Rows are points. Each copy is the shape, with its points in the same order, stretched, turned, moved and blurred by noise. Say if it was mirrored as well.

Shape, 7 rows:
[[ 0.46 -0.43  0.22]
 [ 0.23  0.50  0.52]
 [ 0.28 -0.73  0.21]
 [-0.09  0.08  0.25]
 [ 0.19  0.57 -0.01]
 [-0.10 -0.56  0.03]
 [ 0.34  0.29  0.15]]
Copy 1 (7 x 3):
[[ 0.03  0.50  0.48]
 [ 0.10  0.56 -0.39]
 [-0.20  0.39  0.55]
 [-0.08  0.16 -0.24]
 [ 0.45  0.15 -0.36]
 [-0.23 -0.02  0.23]
 [ 0.30  0.33 -0.10]]
Copy 1 is: only turned
Copy 2:
[[ 0.43  0.09  0.73]
 [ 0.19  0.39 -0.27]
 [ 0.25  0.10  1.09]
 [-0.21  0.22  0.16]
 [ 0.09  0.02 -0.55]
 [-0.21 -0.08  0.80]
 [ 0.23  0.13 -0.13]]
Copy 2 is: only turned
Copy 3 (7 x 3):
[[ 0.48 -0.16 -0.53]
 [ 0.14 -0.47  0.55]
 [ 0.37 -0.30 -0.80]
 [-0.21 -0.23 -0.01]
 [-0.16  0.11  0.48]
 [-0.13 -0.17 -0.68]
 [ 0.20 -0.02  0.28]]
Copy 3 is: only turned

Shape (9 x 4):
[[ 0.42  0.00 -0.44  0.19]
 [ 0.05  0.13  0.14 -0.29]
 [-0.41 -0.06 -0.24 -0.35]
 [-0.49 -0.24  0.18 -0.13]
 [ 0.58  0.22 -0.07  0.07]
 [ 0.16 -0.38  0.28 -0.05]
 [ 0.24 -0.07  0.25  0.39]
 [-0.12  0.18 -0.51  0.18]
 [ 0.14  0.72  0.87  0.05]]
Copy 1:
[[ 0.36 -0.45  0.04  0.20]
 [-0.09  0.32 -0.19 -0.43]
 [-0.67  0.07  0.18 -0.11]
 [-0.51  0.55 -0.17  0.12]
 [ 0.53 -0.09 -0.17 -0.28]
 [ 0.08  0.49 -0.69  0.24]
 [ 0.53  0.42 -0.36  0.21]
 [-0.04 -0.35  0.52  0.05]
 [ 0.58  1.00 -0.24 -1.03]]
Copy 1 is: mirrored
Copy 2, 9 rows:
[[-0.23 -0.32  0.08  0.25]
 [ 0.27  0.16  0.10  0.13]
 [-0.09  0.35  0.06 -0.30]
 [-0.05  0.12 -0.19 -0.48]
 [ 0.25 -0.31  0.09  0.61]
 [ 0.16 -0.17 -0.40  0.09]
 [ 0.22 -0.46 -0.13  0.07]
 [-0.27 -0.03  0.47 -0.25]
 [ 1.21 -0.23  0.30  0.50]]
Copy 2 is: only turned
Copy 3, 9 rows:
[[ 0.52  0.14 -0.26 -0.08]
 [-0.18  0.34  0.06  0.25]
 [-0.52 -0.20 -0.32 -0.11]
 [-0.50 -0.41 -0.08  0.16]
 [ 0.50  0.48 -0.04  0.25]
 [ 0.08  0.10  0.35  0.05]
 [ 0.35 -0.12  0.09  0.41]
 [ 0.06 -0.32 -0.62  0.09]
 [-0.05  0.46  0.02  1.33]]
Copy 3 is: only turned

Shape (11 x 6):
[[-0.22  0.16 -0.18 -0.12 -0.19  0.32]
 [ 0.53 -0.44  0.43  0.16 -0.42  0.27]
 [-0.21 -0.15  0.29 -0.13  0.04 -0.24]
 [-0.23 -0.04  0.32  0.02 -0.41  0.81]
 [ 0.16  0.18  0.48  0.02 -0.01 -0.18]
 [ 0.15  0.22 -1.06  0.29  0.65 -0.12]
 [-0.16 -0.10 -0.03 -0.41 -0.21 -0.28]
 [-0.09 -0.45 -0.40  0.23 -0.08 -0.36]
 [ 0.86 -0.01  0.55 -0.64 -0.14  0.03]
 [-0.08  0.28  0.00  0.11 -0.38 -0.35]
 [-0.23 -0.42  0.27  0.27 -0.27 -0.38]]
Copy 1 (11 x 6):
[[-0.08  0.07  0.03 -0.26 -0.40  0.23]
 [ 0.75  0.28  0.23  0.23 -0.31 -0.15]
 [ 0.18 -0.44  0.14 -0.47 -0.19 -0.15]
 [ 0.42  0.24  0.08 -0.39 -0.95  0.47]
 [ 0.40 -0.13 -0.29 -0.48 -0.10 -0.14]
 [-0.74 -0.29 -0.65  0.80  0.15 -0.23]
 [ 0.05 -0.28  0.36 -0.43  0.13 -0.10]
 [-0.15 -0.13  0.38  0.38  0.11 -0.75]
 [ 0.78 -0.12 -0.13 -0.13  0.12  0.44]
 [-0.03  0.25  0.03 -0.42  0.16 -0.51]
 [ 0.22 -0.15  0.40 -0.24 -0.12 -0.77]]
Copy 1 is: mirrored
Copy 2, 11 rows:
[[ 0.21  0.21  0.20 -0.14  0.26 -0.11]
 [ 0.25 -0.31  0.29  0.85  0.24 -0.25]
 [-0.07  0.28  0.06  0.18 -0.45  0.05]
 [ 0.21  0.10  0.65  0.38  0.48 -0.68]
 [-0.26 -0.05 -0.07  0.09 -0.24 -0.28]
 [-0.30 -0.17 -0.33 -0.86  0.25  1.22]
 [ 0.39  0.52 -0.14  0.14 -0.38  0.11]
 [ 0.26 -0.08  0.22  0.15 -0.51  0.67]
 [ 0.23  0.31 -0.69  0.60  0.39 -0.27]
 [ 0.13 -0.09  0.05 -0.16 -0.44 -0.21]
 [ 0.08 -0.10  0.44  0.44 -0.78  0.02]]
Copy 2 is: mirrored
